Each row is a point. Each copy is the shape, with its points in the same order, stretched, turned, moved and blurred by noise. Is it also mirrored, or only turned?
(in the rows, 128 means zero)

Shape (7 x 3)
[[136 147  99]
 [ 91 114  99]
 [101 182 184]
 [110 147  99]
 [ 88 118 133]
 [182 102 195]
 [130  65 165]]
Copy 1 (7 x 3)
[[125 146 164]
 [ 90 154 134]
 [177 146 110]
 [119 159 150]
 [100 145 115]
 [147  51 125]
 [ 86  73 104]]
Copy 1 is: mirrored
Copy 2 (7 x 3)
[[130 153 114]
 [ 84 140 107]
 [139  95 184]
 [115 151 126]
 [ 85 115 123]
 [167  76  82]
 [102  84  68]]
Copy 2 is: only turned
Copy 3 (7 x 3)
[[145  91 107]
 [163 141 155]
 [ 90 163  86]
 [157 118 115]
 [136 153 149]
 [ 43  80 122]
 [ 85 123 179]]
Copy 3 is: mirrored

Shape (11 x 6)
[[138  71 116 109 130 128]
 [153 149 173 164 143 112]
 [151  54 144 144  92 116]
 [167  85 101  85 128 173]
 [ 80 119  97 140 128 108]
 [110 149 128 132 126 190]
 [123 238 135 109 129 163]
 [159 122 133 145 118 143]
 [108 158 175  63 118 128]
 [129 181 182 130  96 122]
 [143 162 102 113 108 106]]
Copy 1 (11 x 6)
[[196 152 100 104 130 139]
 [116 154 149 155 174 169]
 [221 116 131 122 135 182]
 [213 203 124 115  93 137]
 [114  99  62 119 123 129]
 [111 181 134 121  92 162]
 [ 58 196 154 176  94 104]
 [158 171 132 143 121 173]
 [130 137 193 130 123  78]
 [104 135 190 165 125 138]
 [137 154 105 173 114 116]]
Copy 1 is: only turned
Copy 2 (11 x 6)
[[125 138 108  81 124  88]
 [198 124 141 146 107 107]
 [141 164  83 106  96  53]
 [138  95  77  75 113 124]
 [ 87 153 134 132 161 104]
 [129  90 115 146 106 151]
 [175  90 135 168 132 218]
 [171 112  99 129 114 112]
 [143 160 144 112 102 172]
 [184 154 127 164 104 153]
 [158 138 108 126 159 148]]
Copy 2 is: only turned
Copy 3 (11 x 6)
[[106  80 110  93 111 119]
 [165 170 132 120 123 161]
 [132  87 130  56  81 149]
 [140  54 110 105 118  67]
 [ 70 145  98 136  80 141]
 [150 128 142 157  74  88]
 [142 204 151 175 133  63]
 [161 122 121 104  94 119]
 [ 97 155 192 115 160  95]
 [144 192 187 110 123 121]
 [104 163 111 105 124  90]]
Copy 3 is: mirrored
Copy 4 (11 x 6)
[[119 107 151  92 103 126]
 [143 163 140 183 137  86]
 [ 92 112 178 133  97 109]
 [159 140 185  57  92 153]
 [ 88 106  75 137 126 131]
 [171 149 151 156 101 169]
 [183 216 104 146  82 142]
 [129 158 168 137 108 124]
 [172 154 102 113  36 103]
 [146 183 127 174  66 105]
 [102 184 100 107  91 117]]
Copy 4 is: mirrored
